Rows are points. Two turns around zero, p and q, are shown by what they do to some points. Where does a point land after both, in the order given? Backwards means that the second turn is done in reverse. Each puzzle has new turns, and all numbers are rounded.

Turn p:
[  3 -22  -5] => [ -1 -16 -16]
[ 25  45 -29] => [48 31 13]
[ 9 -7 15] => [ -3 -16  10]
[-37 -16  19] => [-44   1  -6]
Turn q:
[-21   1   0] => [  1 -17  13]
[ -9 -11  21] => [ 11 -19 -13]
[-14  16  26] => [ 31 -12   5]
[ 44  -7 -47] => [-44  47  -6]
Where do these land?
p, then q: [ 19 -29 -22] => [-37  13 -11]
q, then p: [-16  37  12] => [ 11 -27  30]
q, then p: [-7  7 -8] => [-8 -4  9]
p, then q: [ 11  -3 -28] => [-15  26  -2]
q, then p: [-19 -48  25] => [ -2 -18 -54]
q, then p backwards: [12 35 21] => [ 20  29 -24]

Turn p:
[  4  19 -43  26] => [-12 -45 -21  16]
[-18  -5  27 -20] => [14 22 27 -7]
[  3  -9 -14 -19] => [  7  -6  -5 -23]
[ 32  11  13 -18] => [-31  15   2 -21]
[ -6 -18  26  22] => [11 28 -5 24]
[-16   2  -9  10] => [ 11 -13   2  12]
Turn q:
[ 48 -11 -10 -14] => [ 34 -19 -20  29]
[ 19  21  22 -22] => [  5   8 -41  -1]
[  7 -23  -9  39] => [28 -1 37 -3]
[-14  -6   2  -3] => [-11  -6   5  -8]
[-8  1 -2 20] => [ 2 11 18 -5]
[-18  24 -10  -3] => [-25  19   1   7]
[-35  -7   7 -17] => [-33 -13   1 -19]
Where do these land?
p, then q: [-48  20  16  -5] => [ 37   7 -15 -37]
p, then q: [-10  26   2 -10] => [  1  -8  -4 -28]
q, then p: [ 13 -11  -7  24] => [-21  21  -5   1]
p, then q backwards: [ 22 -19 -21 -15] => [ -2   0  36 -14]
q, then p: [ 22 -16  10   5] => [-12   8 -21 -15]

Turn p:
[  3  -9  -2 -32  -3   6 -10 -10] => [ -4  -6  25  -4 -13 -14  15   9]
[  7 -16  16  11  -1   2   4   9] => [ 12  13   0 -18   5   5  -6  -5]
[  6 -13  -7  13 -17  -8  -5   6] => [24 -2 -7 -3  1 -6 -9  8]
[-1  8  5  4  5 12 25 -9] => [-13  19  -8   4   9  10  13   2]
[  9  48  -3   4 -12  -8  -8   0] => [ -9 -17 -35  16 -15 -10  13 -19]
[ -7 -10   2   1  -1  11  -9  -6] => [ 2 10 13  5 -4 -5 -7  0]
[-11 -10  -1  -9  13  15  13  12] => [-20   9  11 -11  13   0  -7  10]
[ 12 -10  -4   6  13   7   0  -7] => [  1   9   4  -3 -12  15  -4   9]
[-19  13  -5   1   3 -37 -11   5] => [  5 -37  -2  14  14   4  -5 -15]
Turn q:
[  4 -17  -7  -1  -3   7   2 -11] => [  7  -8   0  -3   6   1  11 -16]
[ 15  18  -2  -3   8  21   7 -13] => [-29   7   7   0  13   8   6 -10]
[ 12 -12  13  10 -15 -23  19   7] => [  6 -10 -28  22 -11  -9  -8  -6]
[ 12 -18  -9  14   0 -34  14  24] => [ 15   1 -44   0  -8 -20  -3   6]
[ -9   4  -4 -13 -10   1 -11   7] => [ 9  5 15  5  0 -5  7 12]
[-18   5   7 -11  18  17   3   7] => [ -7   1  10 -11  -8  24   9  15]
[  9   3   9   5   7  13 -12   0] => [ -7  13   9  -6  -7   5  -5 -12]
[-19  15  -5   9  -6  13 -12 -13] => [ -8 -11  28 -10   4  -6  -7   4]
[ -3 -14  -7  -8   0 -27 -12 -20] => [ 29  -4  -3   1  23   0 -13  -3]
[-3 15  5 -2  3 12  3 12] => [-16   6   6   0 -10   4   4  11]
Where do these land?
q, then p: [ 2 -5 11  9 18 12 -2  4] => [ -7   5   7   9  -5 -20  10   3]
p, then q: [19  2 12 17  0 -2 -9 13] => [ 4  8 13  8 22 -8 12 -8]
p, then q: [  7   3  15  16   6  -1   8 -10] => [-21  -2  10  -2  11   0   7  -6]
q, then p: [-12  10  -9 -16 -13  12  -3 -11] => [ -2  12   3 -16  14  14  -1 -14]
q, then p: [-22   6 -27 -16  -3  -6 -12 -18] => [-11  -3   9 -34   0  23  -2  -9]
q, then p backwards: [ -1 -13  20  10  -6  -7  -1  12] => [ 14   5  -6  13  -2   1 -22  -5]
p, then q backwards: [ 4 -1  3 17  0 -3 14 22] => [  6  -3  -8   6  24 -16   3  -7]
q, then p: [ -7 -16 -29 -11 -16   2   0 -14] => [  3   2   5 -19   6  32  13   8]
q, then p: [ 11  14   4 -27  15  -7   6   2] => [-27   8 -17   5  -1   3 -17  -2]

Turn p:
[  0   7   4   7  -9  -7  13 -15 -21] => [  6  19  -8 -14   8  10   0 -13  -9]
[  6  -1  21 -11   1  -6  19  -3  10] => [-10  12  20  -7  -1   2  18   5  -8]
[  7 -28   5 -15  -5 -22  18   3  -3] => [-30   5  -6 -10   6   8  13  17 -17]
[ 10 -16 -13 -12   7   1  21 -14  13] => [-13   4   8  11  18  21  10  17   4]
[ -2  23   3  -2   0  -1  10  -9 -18] => [ 18  22   0  -3   7  -2  -1  -9 -10]
[-19 -11  -1  14  -4  29 -23   8  11] => [  8 -31   8  -3 -16   3 -25   0  15]
[ 10  13   3  22  16   9 -26   8 -15] => [ 10 -14  -7  16  -7 -13  -9 -34  -3]
[  4   8  -2 -15  -3   6 -18  -1  -7] => [ -2   9   0   9  -2 -15 -18  -1   3]
[  7   1   1  -7  -8 -29  12 -26  12] => [-13  30  -7  -5   0  12  23   6  13]
[-40 -30 -15   5  25  13 -22  45  26] => [  8 -63  -4  15 -33  -2  -8  37  -3]
[ 18  33  -6  14 -19   7  -4   4 -10] => [ 17   6  -4  -9  21 -23  -3 -25  13]
Turn q:
[ -1  11   4   1  30  19 -20   1  16] => [ 19   3  14 -23  -5  18   7  23   6]
[-14 -14  -5  24  -9 -10 -11  11 -21] => [-20   4   3  -5   2 -36   8   6  -5]
[ -9   9 -14   4 -26   6  -7   5   1] => [ 15  -1  -6  12   4 -22  -7   8 -12]
[ 24  -1   0  -4  12 -14  39  14 -15] => [-24  -4 -14  25   0  19  26 -15  15]
[-32  11   3  -4 -14  18  -5  14  13] => [ 30 -14  21   5  11 -19  -5   6   3]
[-16   8  -4 -14   9 -13 -12  -8  -8] => [ 13  10  -4 -18  -4  -9   4 -17   6]
[-10   7  -8 -10   5  23   7 -24  15] => [ 24   3  12   6 -22  12 -18   1   4]
[ 23 -23  -1 -18  16  21   3  -6  13] => [ -3   6  17   4  -9  38   1  -1 -19]
[ 19  20 -19 -16 -13 -23  22  -1 -19] => [  1   9 -41  24   0   1  10 -22   4]
[ 21  -1  42  17 -11  -6   0  -4  -8] => [-32   1  -4  -3  29   9 -21   9  15]
[ -7 -26   2  20   1 -19 -15  -3  13] => [-21 -17   4 -25  -8 -12  -6   2 -15]
Where do these land?
q, then p: [  3   4  16 -21 -14   1   8   4  -5] => [  5  -1   5  20  -7  14   3 -17   5]
p, then q: [ 16 -12  14  19   8   8   0 -12   2] => [ -1   6  19   1 -12   1 -25  -1   8]
p, then q: [  3  21 -10  -9 -20  13  15  -1 -12] => [  7   8 -12 -20   5  23  16   0   8]
q, then p: [ -5  11 -10  22   5 -28   1  28  -9] => [ -1  -2 -16  -3  11  15  25  33  -9]
p, then q: [ -6 -22   3  30 -18  -5   8 -20  -4] => [ 27  13  22  13 -14  13 -11  -6 -13]
q, then p: [ -9  -8 -31 -12 -16   1  -9  24  39] => [-34  -3 -18  -6  26  11  -9 -18 -31]
q, then p backwards: [ -5   6  15  -9  48   5   6 -10  -3] => [-10   1  15  17 -15   1   9 -32  30]
p, then q backwards: [ -9 -20   8  28 -21  10 -14  -5  -8] => [ -2  -4  14  -5  11 -27   3 -24  22]
p, then q: [ 11  -3  -6 -44  19   3 -11   2  -3] => [ -9  -8  -6 -17  13 -33  13  20  19]
p, then q: [ 0 24  2 -4  7 -8 -5 -9  2] => [ -1  -6 -23   5   1   4  -7   8   9]

Turn p:
[ -4  24   0 -15   3 -11 -17   7 -22  -3  15  19] => [-18 -18  -2   8   8  -9 -11   6  13 -12  -9 -31]
[ 19 -18  10  48  12  22   5   3  26  13  -4 -11] => [ -8  22  13 -26 -22  -4  28 -16 -32   6   4  26]
[ 15 -12 -32  17 -18 -14 -14   5 -34 -28 -11   1] => [ -4 -40 -21  -6 -25  19 -16  27 -19   5   1  -1]
[ -7  24  14 -26   0 -13  22  12   7  -9  10   4] => [ -7  12  15  20  20  -8 -31  -3  16  -7   0  -2]
[  6 -10  11  16  -9  36  -4   7   0   6 -18 -29] => [ 13   8  -1 -19   4 -19  17   8 -27  29  11  12]
[-14  10  26  -9   2 -16  21 -16   1  21   0  15] => [ 14  26   0   1  -2 -15 -11 -13  26 -24  -1  -8]
[ -8   7  10 -11  21  15  18  -2  30  18 -18  26] => [  3  40  10 -18  27  14   5 -16   8 -15   0  -5]
[  3 -13 -23   8 -36 -12 -36   5  -5 -20   2   3] => [  1 -52  -4  -7 -18  17  -5  -2  -1  21   8  -7]
[  4  -2   1 -24   2   2  19  -3  -2  18  19   8] => [  3   3  -6   7  20 -10  -3 -10  14 -16 -20  12]
[ 23 -19  22   7  22  16  -4  -7  25   8 -19 -22] => [ 14  32  23 -11  -9   1  27   3 -15  21 -16  13]
[ -1  16 -32   5 -13 -11 -12 -13 -11  -9   5 -13] => [ -2 -33  -1  11  -6   6   6  22   5  -9  19   3]
[-17  -4  16  -7  16  13  12 -14   8 -10   9  10] => [-14  28 -11   4   6   1   3  -8  21   7   0   2]
[-21  -3 -22  -8  -4 -26 -11  17 -23  -4   9 -10] => [  4 -28 -17  34  -2   5  -9   0  -9  -5   6 -16]
Turn q:
[  3 -24  24 -10 -11   9 -21   1   3  17  -9 -17] => [ 10   9  -9  21 -12 -16  17  18 -13 -13  10  20]
[ 19  22  25 -17   2 -16  25   4 -21 -16 -15  25] => [-22   6  20  -9 -25  17 -13 -26  30 -18  10  12]
[ 26  -7 -20  14   5   6   4   8 -20  -3  -2  29] => [ -9 -16  20  -5  -1  15 -26  -5 -11  21  21   8]
[  1  18   5 -20  -2 -11  18 -16   7  11  -9  29] => [-12  -1  10 -23 -25  -8   8  -8  28   5   9  -8]
[ -9   7  -3 -17  20 -17 -13  30  18  16  -8 -15] => [ 35  25  -4 -15   0  21  16  16   6  -5  -3   0]
[  4 -23 -27 -14  -4 -17  23   0  24  10  -8 -21] => [ 15  21 -35  -6   6 -10 -17  16  17  14  17 -12]
[-24  13 -22   3   7  -2  14   9   0 -26  20   6] => [  1  -4 -10 -15  10  16 -12 -25  -2  11 -28 -18]
[ -5  -5  -3  21  11  28 -13 -17  32  -1 -29   8] => [ 21 -27  12   9  14 -24  10  14  18  24 -11  18]
[-19   6  17  18   0  31   6  16  18  -5  17  -8] => [ -3  15   5  18  12  -5  13  -7  -8  18 -39  10]
[-17 -21   5 -19   8 -11 -19  -2 -19 -17  27 -11] => [ -3 -11 -34  -3 -12  16   2   1 -27 -24 -13   0]
[ 25  23 -20 -22 -13 -27  -6  17 -18   1   7  11] => [ -2  14  10 -36   0  17  -7 -19 -11 -15  33  -9]
[ 20 -24  19  25 -12 -13   7 -21   8  11   3  -5] => [-28  -4 -12  28  10  -7   9  18  10   5  24   4]
[ -8   8  15  25 -34  21  -3 -19 -10 -16  -7  -6] => [-12 -15  12  32  13 -30   4 -25  -5 -10  -6  -1]
[-20 -15  -7  23  15   4  -6  10 -15  18   7   3] => [  9 -10   5  19  -6  19   1  16 -20  16  -9 -16]
[  1  23 -10  -9   5  15 -17 -20  -7   2   5 -28] => [  4  -2  10 -15  15 -22  -3  15 -12 -27 -16  -9]
Where do these land?
p, then q: [ 10 -32  14  22  10  -2   0  14 -17 -18 -15  -3] => [ 14   5  23   3 -10 -18  -6 -12 -22 -12  22 -21]
q, then p: [ -2 -24   8  37  11  20   1  -6 -36 -34  -1  -5] => [ -6   2 -31 -25 -36  13  25  -5 -21  20   5 -21]
p, then q backwards: [-12   0   9 -12  11   5  -6  -5  -3  32   3   0] => [-21  16   2   0 -17  -5  -7  -1  15   0  -5 -18]
p, then q: [ 20   2   1  -8   4  -1  -6 -31  17  25  24  -3] => [ -9   2 -11   5  -7  -3   1 -13  45  15   3  16]
q, then p backwards: [ 15   1 -11 -24  20   0 -11  -2  -7   6  17 -20] => [ 20  10  -8  10   5   9  17   0 -19   2 -25  13]
q, then p: [ 18   8  10  -8   5   2  -9 -12   0  28  -9 -13] => [-14   2  13  14   2  -8 -31 -13  -6   5  -1  -6]
p, then q: [ -7   0 -14  19 -19  -3  25  19   9   4 -14  -7] => [-24 -20   3 -14  -8   8  -2  -5 -29  -9   1   6]
q, then p: [  4 -10  30  31  15   0  32  15 -26 -39  -5   6] => [-13  13 -12 -41 -14  10  37 -12   4  20  32 -16]
p, then q backwards: [-31  -7 -12  -1 -20 -31  15   3   3 -21 -16   8] => [  7 -26 -15   1   2 -26  16  18 -25 -12 -23   3]
q, then p backwards: [  3 -13  -2 -23  17  21  -3  -1  10  27  21  -4] => [ 26  -6  12  17  11  17   3  -7 -23 -11 -18 -12]
p, then q: [ 12   1  -1 -10   0  -2 -28   5   9  13  22  14] => [  5  -4 -19  20 -11 -12  -5  14  25  -4  -4   5]
p, then q backwards: [-20  44 -18   7 -15 -20 -11   4  15  -5  -2  10] => [ 22  13  -8  17  -7 -31  -3 -18 -30   7 -21   8]
p, then q: [-18  17  12   5 -26  -3  -1   6  19 -29 -12  -8] => [-18  10  -3  -5   0   0  37  18 -28  -1  -5   0]
q, then p backwards: [-11  14 -12 -13 -39  -6   7   8 -11 -13  -6  16] => [-24  -9  20  18 -14  -8  -4  17  16  20   7  14]
p, then q: [ 19  -2 -12 -24  25  20  -6 -16  18  24  -7  10] => [  4  11  15  -6 -12   1 -24   2  38   4 -21  20]
